Each wall is flat, endless, passes through zero and stands at right angles to its row. A trip goes straight from one point to another. Which walls does it cross, in order?
In the rows, 128 means zero.

Walls:
(1): [182  36  85]
(2): [145 116 120]
(3): [ 51  66 110]
(4): [112  70 172]
(5): [151  49 144]
(6): [ 65 126  74]
(7): [101 145  75]
Trips:
[ 98  53 117] to [115 119 173] => 7, 2, 6, 1
[116 151 123] to [ 72 130 114] => 3, 4
[ 90 118 108] to [157 118  73] => 1, 4, 2, 5, 3
[179 103 180] to [122 128 180] => 1, 2
[ 77 170  43] to [110 151  95] => none
[149  67  42] to [125  99 142] => 4, 7, 6

Walls:
(1): [122 175 136 120 135 129 118 135]
(2): [131 133 166  64 126 137 127 145]
(3): [115 167 146 112 138 116 187 145]
(4): [ 48 165 168 184 145 151 129 127]
Trips:
[ 49  79  32 171 126 141 149 110] to [ 83  99 121 145 162 117 133 149] => 3
[ 94 124  79 172 209 130 156 176] to [106 126 126 101  79 151 135  96] => 2, 3, 4
[166 108 127 107  85 147 172 125] to [114 186 107 167   7  58  63 112] => 3, 2, 1, 4
[111 101 137 141 152 115  83 104] to [155 166  95 161 118  89  97 202] => 1, 4
[147 105 111 113  85  80 145 181] to [154  42  92  94  75  79 103 167] => 3
[ 75 153 143 180  93 122 183 149] to [111 142 127 140  61  97 113 121] => 3
[145  64 144 152 125 110 161 114] to [205  69 114 116 107 117 114 111] => none
[104 105 112 120 163 132 107 123] to [192  64 199 152 112 126 107 106] => 4, 2

Walls:
(1): [ 94 199 198 151 119  36 105 133  98  90  86 195  96 136]
(2): [175 114 134  37 153  78 111 134 177 157 103 127 103 160]
(3): [ 98 204 240 110 111 101 167 237 233 115 197  95 113 137]
(4): [ 92 114 181 115 166 161 134 132  89 124 126 104 109 190]
(5): [151 134 174 114 120 115  68 187 180 154 146  98  99 129]
(6): [ 93 172 154 153 137  95 141 113 121  62 130  91 153  76]
(7): [ 45 179 183 139 117 160 118 150 115 133 153 150  88 203]
Trips:
[144 172 129 153 173 118 178 123 122 126 178 109 140 163] to [164 129  89 175 191  92 191 160 134  98 118 186 135 174] => 1, 7, 6, 4, 2, 3
[148 107 142 111 168 133 185 153 174 125  14 120 136  74] to [223  94 134 159 179 139 166  79 193 141  75  76 208 190] => 3, 6, 4
[ 97  71 153 104 101 163 133 136 170 160 144 199 111  37] to [114  91 105 124 128  83 134 102 176 155 160  61 129 146] => 2
[173 159 125 136  96 160 102 130 129 130  94 112  70 166] to [150  76 143 160  99 115 144  94 138 207 128 171 105 109] => 4, 1, 7, 5

Walls:
(1): [103  94 156 125 173 191 127  99 122 134 145 139 156  96 164 142 111 125
 120 112 220 113  76 143]
(2): [117 164 134 151 176 113  75 123 115 109 112 133 107 116 121 140 143 111
 125 168 107 150 165 109]
(3): [131 197 155 118 124  98 115 137  69 159 185 143 134  69  87 133  98 117
 110  73 136 130  94 140]
(4): [127  81  83 111 135  99 125 115  87 138 111 128 142 103 103  81 165  89
 133  96 100 150  99 114]
Trips:
[158 134 175 140 158 153  67  92 147  99 132 155 116 130 117 139  84 160
 181 114 200 101 140  94] to [120 159 120 151 165 154  73  82 103 103  75 183 113 110 166 114 116 203
  73 176  90 167 114 121] => 3
[ 97  83 184 127  96 118 158  78 132 208 138 108  75 131  94 145 132 117
 157 180  60  97 200 144] to [122 100 121 163 105 171 182 146 135 129 104 153 103  97 124 169 249 112
 164 133 141 166  96 156] => 4, 2, 1
[186 141 124 176 121  98 148 122 120 125 126 112 184  48 187 108  84 117
 177  76 123  82 151  84] to [144 101 103 136  35 147 102 166 108 125 129 163 105  97  70 113  87 122
  71 107 132 183 189 111] => 1
[133  91 173 164 161  61 152 161 134 127 136  98 138 136 157 145 100  93
 125 154 124  90 138 127] to [136 129  85  96 180 125 159 163 134 132 141  76  93 192 129 166  82  86
 139 141 154 157  81 125] => 1, 2
[160 172 108 125 109 102  95 119 116 106 121 212 124 112  98 190 183  75
 112 106 111  92  56  68] to [102 180 111 157 181  41 106  53 144  93 185 146 160 110 186 143 158 140
 160 143 119 168  76 157] => 1
[127 113 101 149 103 166 150 104 104  88 144 118 102 160 140  85 155 192
 160 144 117 140 101 114] to [163 111 186 105 143 150  98 160 119 153  80 115 117  75 100 128 113  91
  85 157 139  99 107 114] => 1, 2, 3

Walls:
(1): [106 128 117 193 129 153  58 170 145 174 112  93 107 156 180 107 163 113
 157 119 148 121 109 145 140  24 102 114 148  95 126 122 106 166 114 159
 163 118 164 150 123 109 162 147  82 151 144 200]
(2): [145 173 152 155 161 113 186  84 121 108 164 152 132 107 118 148  70 103
  70 166 121 188 131 130 147 157 144 106 147 135  84 101 159 152 150 132
 132  94 146 133  72 159 135  99 207 113 141 157]
(3): [137 148 128 170 130  68 157 130 105 152 160 141 142  60  96 130 173 144
  81  95 115 135 154 101 146 172 135 156  46 137 117  84 173 161  75 138
 114 184  84 175 195 185 117 189  49 146  67 125]
(4): [ 85 132  71 109  63 146 121  95 205 158 103 195 157 177 153 102 149 152
 125 113 112 138 173 110 144  76 179 116 118  83 165 143 124 158 134 119
 155 158 172  75 175 152 106  99  51 169 107 138]
(5): [ 97  68  83 176 100 143 171 117 118 162 111 118 129 136 123 121 139 180
 166 120 175  96 116 107 178 132  94 171 145 111  75  86  76 116 134  82
 137  99  81 116  95 139  78 131  59 114 148 155]
(6): [ 73 151 102 162 134 142 204 140 166  98 187 121 132 108 121 119 180  99
 122  79  50 145 121 158 142 107  89 168 107 122 183  75 164 161  73  56
 141 114  94 155 103 112 114  92 102 154 168 150]
Trips:
[ 68 115 103 101  77 102 105 194 118 123  88 140  97 145  97 114 158 129
 135  81  96 106  85 126  97  81  97 143 154  65 176 119 113 156 144 195
 139 135  79  40 102 135 156 142 140 138 132 155] to [167 132 132  61 125 166 181 145 156 159 118 132 109  76 182  65  93 136
 122 116 129 166 127  96 123 115 175  67 155 107 119  40 121 146 122  85
 125 114 121  95 120 143  96 133  69 164 192 149] => 2
[167  98 101 168 129 170  70 141 122 100  83 170 155 140 109 199 148 137
  85  88 150  98 148 154 146 126 162 151 138  64 141 125 141 133  84 120
 138 126 111  92 104 190 197 113  96  94 106 119] to [167 166  89 138 161 109 111 102 104 150  81  94 111 203  92  46 145  22
 171 158  70 133 152  71 137 116  87 116 131 249  77 107 168 119 151  95
 144 135 184 158  52 119 108 175   9 101 146 141] => 6, 4
[130 187 119 102  92 190 136 107  95  75  52 108 128  96 114  86 102 142
 191 190 154 117  48  84 109  93  91  90 152 123 155 123  92 119 167 127
 105 165  37 154  99 108  83 165 125  91 146 160] to [ 92  80 207  83 172 155  95 186 141 107 109 154  35 183 178 108 129 101
 108 197 108 132 106 147 179 107 103 176 136 160 176 114 117 138  61 107
 199 124 153 161 163  98 100 147 143 105 224 170] => 6, 5
[137 151 104 114 110 119 163 168 128  60 146  81 172 186  64 111 137 122
  81  85 132 165  82 147 128 116 102 157  86  97 173 208  86 177 127 157
 115 123 128  89 176 102 129 139  99 120 133 148] to [120  92 142 112 181 146 139 203 124  94  91  59 167 193  58 136 117  73
 213  82 108 125  78 113 122  80 166 173 144  77 172 124 138 152 109 124
 145  79  93 109  56  94 156 196 163  81 112 128] => 3, 4, 5
[107 177 115 180 111 171 145  94 194 142 152 134 146 168  98 119 173 143
 112 209 123  90 142 120 182 139  93 177 136 108 183 153 165 178 150 147
 175 103 166 139 141 143 126 102  39 125 156 183] to [124 163 169  60 154 116  95 124 152 131 115 123 107 120  73 141 119  75
 130 164  79 107 162  60  49 101 126  88  73  92 135 135 163 174 144 159
 126  60 167 110  98  81 120 137 141 122 188 124] => 2, 3, 5, 6, 4, 1
[128 116 137 114  83 164  88 140 122 116 137  96  85 119  95 167 179 145
  95 117 195 148 142 113 103 111 149  72  82  97  62 148 131 146 108  91
 115 191 159  33 106 166 103 177 116 112 119 125] to [109 187 126 168  79  89 101 122 117  94 106 103 174 128 112 179  94 170
 128 197 155 140 188 109 109 125 217 170  92 142 179 146 120 145 137 155
  51 138 167 130 184  86 171 138 103 114  77  69] => 5, 1
[153 172 124 144 103 104 178 163 101  98 131 122 104 107 105 104 124 146
 122 179  83 139 107  60 118 190 125  98 168 155 171  64 126 129 104 148
  94 106  71 226 147  84 161 117 103 123 201 104] to [158  89 130 169 111 158 111 126  78 132 180  95  83 174 155 197  98 129
 172  72 145 126  83 167  99  94  65 131  83 135 177 151 114  94 120 118
 100  75 159  66 131 141 144 174 104 110  97 107] => 5, 2, 1, 3, 6

Walls:
(1): [124 108 146 136  76 106  89  61 157  93 147 176 153  65 157 119 155  85
 158 115 180 164  92 128  47 129 151 152  60 154 100 167  89  93 118 148
 196 194 183 147  65 137 160 128 115  87 115 136]
(2): [138  92  72 142  67 133 142 151 106 110 109 105  51  98 151  90 140  81
 114 156 136  53 192  97 160 107 118 169 119 134  71 144 156 115 109 117
 127 207 137 176 129 195 162 164 141 108 111 117]
(3): [141 156 119 145 158 159 170 100  47 162  63 120 118  66  97  99 116 127
 158 106  83 139 138 111  84 151 101 152 139  91 122 160 105  99  88 139
 163  98  77  73  87 174 169 118 141 131 152  69]
(4): [129 153 185  87  82 142 138 151 144  88 138 147 159 168 112 137 152  90
 138 140 136 161 146 141 118 157  91 114 207 132  98 121  80  93  91  95
 134 123 112 107 120 128 161 128 182 113 110  77]
(5): [143 198  93 120 115 127 127 122 125 168 156 174 137 142 121 129 176  66
  54 118  98 131 140 124 104 157 111 121 146  97 122  93  99 121 122  91
 155 123 119 143 129 155  97 160 103 189 163 135]
(6): [138 112 119 112 113 113  60 110 191 172 165 171 124 117 128 135 134 133
 118 108 133 103 108  85 148 130  91 168  88 139 112 154  88 105  87 194
 153 149 124 106 123 115 157 121 142 150  93 148]
(7): [109 218 158 127 166  99 161 149  51 106 108 135 106 107  80 146 141  80
 110 174 132  97 180 165 118  62 123  61 100 152 111 154 189 127 166 110
 106 139  76 106  76 242 143 161 113  98  84 119]
(8): [104 141 119 151 125 113  76 113 140 134 220 177 115 125  91  83 122 137
 119  76 111 125 151 146 121 190 198 163 239 110 198 198 136 139 154 148
 111 190 112 105 135 137  97  94 120  70  71 173]
(9): [161 182 132 118 133  85  91 121  86 174 157 126 137 141 198  89 154 180
  83 102 131 134 101 176 166 172 110  34 116 183 112  84  90  97 201 122
 129 132 159  98  50 158  97  99 146 115  96 153]
Trips:
[107 152  95 142  82 104 157 129 166 107 155 154 121 155 133  54  86  96
 103 112 177  32  95 107 154 175  95  72 120 195 131 132 127 185 112  38
  67  73 139 149  63  99 105 163 125 148  96 111] to [133 170 150 136 146 122 112  70  86 149 149 144  75 101 140 151 146 140
  29 112 124  90 110 211 165 124  85  93 160 135 178 133 137 120 139 109
 111 172 197 126 126  74  99 158  94 134 111  99] => 8, 4, 2
[122  98 128  93 149 151 181 120 138 119 148  86 130 138 104 173 132 114
 103 155 141 134 122 111 160 144 138 134 119 156 110 100 128 134 152 131
  97 116 118 151 162 113  89 160 171 192 128 138] to [187 184 138 173 119 132  87 124  76 156 170  75 148 172 191 119 156 180
  91 110 139 109  73 138 122 140 153  94 161 143 141  79 137 110 153 151
 142 159 163  89 134 152 116 120 153 159 135  95] => 9, 8
[109 125 151 100 124 165  91 130 105  93 120  78 126 139 102 140 134  91
 150  88 180 150 156 156 106 114 120 158  75 189  98  10 141  82  91 152
  86 109 193 191  91 140 167 155 137 153 141 115] to [157 159 107 136 194  83 137 113 147 139 154 109 104 123 139  98  93 103
 166  91 124  98 104 106 125  37 131 113  99 135  81 159 191 125 110  57
  84  99 179 116 107 156 128 109 183 179 135 132] => 9, 4, 1, 3
[101  82  90 162 142 141 169 146  95 149  77 136 140 165 227 167  87 184
 162 170 158  94 116 163 149 158  97  58  90 138 146 107  97  82  62 106
 101 146  69 104 179 124  57 114 123  59 162 127] to [145 140 106 108 174 143 133 109   7  61 139 131  95 162 136 120 199  71
 160 172 111 145 179 134 163 154 112 109  60 116 108  22 106  52  73  96
 124  77 107 167 103 138 151 128  90 106 134 124] => 3, 2, 7, 4, 5

Walls:
(1): [100 131 115 169 170 124 170 111  89 125  86  83 128 165 105  70 150 159
 131 161 101 147 156  96 147 115 119  57 163 182 105  74 132 130 101 129
  85 116 161 102 128 143 142 160 104 153 169 143]
(2): [116 110 142 133 129 155 188 134  92 173 101 138 170 120 166 170 182 106
 125  71  95  48 103 155 136  83 130  78 103 130  97 100 200 167 154 125
  92 104 103  40  45 191 159 166 158 141 121 110]
(3): [ 66 106 202 146 153  80  98 106 129 169  98 161 148 104  86 165  38 184
 186  85 152 102  91 115 113 110 145  49 127 137 133  83  88 227 185  81
  91  94  95 113 106 132  72 116 141 136 201 155]
(4): [124  70 121 176 108 137 123  87  67 123 176 124  93 101  98 158 126  18
 195 190 141 159  87 124 229 133  82 117  82  98 143 177 100 137  71 160
 107 122 219 142 114 131 141 119 163 114  87 120]
(5): [152 152 214 197 124  76 107 125 135 134 146 117 100 129 142  89 171  83
 193  68 119 144  91 121 104 103  48 163 161 119 148 146 102  63 208 130
 173 143  79 147 127  45  93  99 128  88 122 105]
(6): [166 130 123 129 213 183 101  47 155 134 109 149 168  98 100 151 170 130
 137 112 159 112 184 122 142 146  63 140  89 122  78  99  94 115 108 168
 112  80  98 193 105 106 133 103 125 189 105 150]
(7): [108 137 161  99 185 137  88 236  99 114  89 106 119 172 235 148 159 164
 158  87 128 140 186 143 160 166  90 204 133 217 204 125  55 150 103 161
 139 160 125 134 157 132 116 141 141 152 110 108]
(8): [ 60  90 145 138  92 135  68  65  79 160 119  83 132  89  91  46 153 150
 177 204 156  45 126 135 103  76 129  74 161  76 164 167 158  74 142 169
 108 124  67 102 181 169 103 145  69 107 224 167]
(9): [183 114 168 103  55 152 142 176  85 119 189  74 126 160 183 104 141 152
 170 125 225 150  89 168 133  87 137 106 151 165  45 146 143 127  82 150
 167 154 130  96 115 148 134 107  95 139 103 159]
Trips:
[146  79 104 135  78 173 141 127 167  97 205  24 132 176 100 164 180  91
 146  65 125 149 138 161 182  56 181 144 106 122 234 125 132 129  76 161
 124  81 140  98 146 207 119  95 112 127 161 160] to [165  68 116 188  76 129 131 178 150 145 134  74  77 124 141 199 148 156
  86 174 198 112  59 153 104 107 147 112 177 111 104 103 143 149  97 149
 156 102 101  44 173 142 134  72  68 145 100  84] => 7, 4
[ 69 104  76 115 179  77 175 176 172 145 182 136 141 180 148  98 159 151
  76 121 194 120 180 205 174 131  62 164 158 164 147 139 116  83 153 194
  83 114  97 159 181 135 151  95 149  78  91 162] to [206  87 155 181 137  60 169 200 144  83 121 130 115 146  80 138 104 128
 135  79  93  98 151 191  54 115 129 153 117 160 109 157 136 108  89 136
 163 159 133 159 165 140  73  83 100  57 139  87] => 6

Walls:
(1): [123 137 153 188 162  62 144  94  89  95 156  71 181 195 136 151 145  63
 101 149 139 100 167 112  53 147 128 111 137 152  79  82 170 162 100 155
 106 123 204 139 177 118 146  94 142 193 142 113]
(2): [ 85 146 150 148  88  79 152 152 134 179 142 182 188 132 172 168 224 112
 118 143 110  98 146 121 209 142  56  38  53  85 169  80 181 151 104 129
 104 139 169 131  64 137 122 115 173 172 107 114]
(3): [118 189 146 195  84 169 163 105 138 132  80 179 199 135 111 122 199 145
 120 123  91  94 111 159 108 135 149 100 149 188  92 171 153 107  94 153
  90 183  82  62  51 112 116 118  70 190 131 122]
(4): [154 107  90 100 139 117 144 127 117 128 162 141 138 103 170 152  67 178
 129  94 141 177  97 156 166  82 127 100 170 120  60 180 112 140  87 152
 134  97  28 194 181 191 105 168  99 164 142  55]
(5): [129 125  60 167  61 194 128  88 119 112 196 154 107  83 106 154 139 119
 114 137   7 150  60 151  66  77 149 124 185  84 128 135 122  73  42 166
 174 158 106 188 134  55  81 135 155 155  89 136]
(6): [ 97 111  75  88 128 132 157 166 156 142 155  96 169 116 105 102 190 137
  62 144 113 134  96 146 157  73 111  93  77 144 132 104 172 165 114 118
 194 185  94 148 131 133 109 118 185  81  65 207]
(7): [171 131 194 145 143  54 115  57  77 135 118 154 113 149 156  83 118 164
 121 127 136 146 125 162  61 201 112 154 109 140 102 137  65  55 119 195
 172 122 104 198 120 108 151 165 131 146 158 121]
(8): [183 159 135 135 146 198  76 179  83  95 165 220 139 143 124 131 182 180
 142 150  94  93 183 169 134 139  54 167  87  69 134  93 223  80 140 120
 198 160 118 124 168  34 173 104 136 186 110 184]
(9): [119 137 115 131 120  78 191 146 135 147 124 172  67 152  87 106 145 166
 105 104 129  37 130  74 178 172 107 135  95 125  72  95 144 101 146 118
 154 202  90 135 113 173 197 165 165 152  86 128]
Trips:
[101  65 124 109  65 103 178 139 191 130 140 135 105 142 110 159  98  73
 166  33 152 123  58 115 171 110 209 117 132  96 149  61  71 144  98 131
  95 137 120 142  97 148  83 137 167 112 157 193] to [123  82 115 100 106 117 125  61 144 130 107 120 169 118 100 108  46 146
  62 111 137  89 126 114 150  94 132 166 148 194 177 188  90 144 158 114
 104 165 147  89  64 101 208  67 146  46  75 157] => 4, 2, 5, 3
[104 159 107 120 115 146 154  54  60 116  29 122 139 122  88 136 130 207
 150 106 198 150 136 120 166 186 201 160 144 114 166 128 103  85 106 144
  75 132 189 198 115 164 179 117 125  60 158 167] to [ 91 116 122 150  70 162 173  69  88 103  62 155  99 154 177  24 155 128
 119 153 159 164 103  78 158  92  66 154 155 153 163 187 111 110  97 112
 108 202 102 147  65 154  60 157 122 151  59 136] => 3, 5, 6, 2, 4

Walls:
(1): [137 105 150  43  88 171 174 135 153 114 149 219  96 214 155 108 140 184
 138 168 178 129  87 169  94 115 190 151 227 157 124 134 103 127 152 131
 158  78  60 124 178 129 149 129  90  73 108 115]
(2): [ 94  98 180  93 140 138 147  70 129  45 111 126 148 143 128 140  77 151
 159 139 145 129  77 113  72 121 135  91 128 219 132  93 130 130 117 115
 139 124 108 145 113 134 129 139 135  84 112 167]
(3): [106 144 104 101 137 113 153 193 159 160 114 151 163  93 136 136 141 130
 143 135 139 109 114  99  59  74  98 106 151 124 157 155 104  81 103 133
  78 129 110 137  71 119 139 147 155 160 121 117]
(4): [122  71 163 122 148 116 163 133 112  97 172 145 104 130 123 117  86 114
 151 161 110 187  95 131 134 118 115 166 102 123 165 154  96 121 173  96
 138 114 166  93 104 133  94 108 141 145  66 119]
(5): [114 197 158 163 154 168 122 154 182 111 172 138 130  82 140 177 135 102
 129 194  96 143 155 132 164 101  99  88 127 117  66 105 130  87 129  84
 158 128 137 146 150 108 162 151 219 208 195 139]
(6): [150 147 117 121 134 145 127 137 108  94 193 165 105 124 104 146 168 153
 139 125 139 107 148  91  98 103 188 160 131 162  45 128 130 113 128 206
 132 163 147  84 114 121  66 106  99 162 156 142]
(7): [201 130 148 164  81  97 106 122 117 139 145 103 177 122 125 113  62 109
 110  97 117 145 125 164 123 163 123 116 122  99 163 113 164 164 137 155
 104 142 198 149 182 153  98 115 106 171 145 135]
Trips:
[135 123 106 128 135 121  60 212 161 193 112 141  51 111 159 138 133 109
 131 118  78  56 138 151 111 101 150 101 186 175  76 182 147 119 147 117
 109  92 137  90 108 211  82 123 141 109 101 100] to [130 153 140 172 165 177 195 141 126 163 169 183 134 103 125  76  99  95
 157 127 127 145 200  49 145  92 116 124 104 119 130 132 167 146 131 140
 111  77 135 164 174 154  50 178 127 114 120 145] => 5, 1, 4, 7
[103 119 123  96 143 192 188 126 180 123 114 142 136 137 152 180  94 125
 125 152  87 152 231  95 165 135 130 137 177 133 135 169  89 137 117 122
 176  75 130 165 124  72 148 167 129 148 137 100] to [127  74  67 116 122 150 102 132 152 159 214 111 161 101  98 136 105 102
 198 183 107 154 144 107 146  97 195 124 113 106 170 249 179 130 155 145
 156 113 148 128 109 121 141 141 121 109 175  95] => 6, 1, 7
[137 177 146 170 113 157 189 115 115 108  55 154 176 152 105 120 130  86
 124 111  68  79 124 117 158 135 148 144 134  91 122 151 166  78 114 184
 106 135 119 148 113  82 108  82 155 134  69 126] to [103 118 183 165  80 175 107  84 170 114  95 161 104 142  97 109 105 121
 133 149 174  86  86  76  71 102 125  90 127  83 130 130  76 152 161 100
  90 158  95 137 137 110 119 103 138 155  47 127] => 6, 2, 7, 4, 1
[ 97  88 157 124  59 184 152  94 129 167 129 180  80 135 125 112 121 153
 148 146 101 123 136 145 160 189 114 146 191  96 120 170 109 125 200 137
 116 128  99 162 121 107 161 113 148 110 162 225] to [245 183 133 199 179 104 144 123 136 169 100 134 168 176 161 112 114 108
 110  26 133 125 121 111 212 169 116 212 139 150 127 128  77  74 149 190
 145 105 114 206 144 171 151  47 161 199 177 189] => 4, 7, 1, 6
[ 99  97 110 141 156 168 136 142 153 156 156 157 197 102 177 121 131 127
 108 107 201 115  74 152 153 142 155 147  87 155 120 139 168 193 115  88
 166 137 123 154 131 153 126 101 137  72 165 113] to [144 166  84 182  95 118  61 121 148 131 191 165  86 152 169 106 142  98
 119 124 112  89  71 143 130 128 159 134 151 113 139 192  85 125 111 153
 193 144 130 127 106 125 124  85 148  56 144 157] => 2, 6
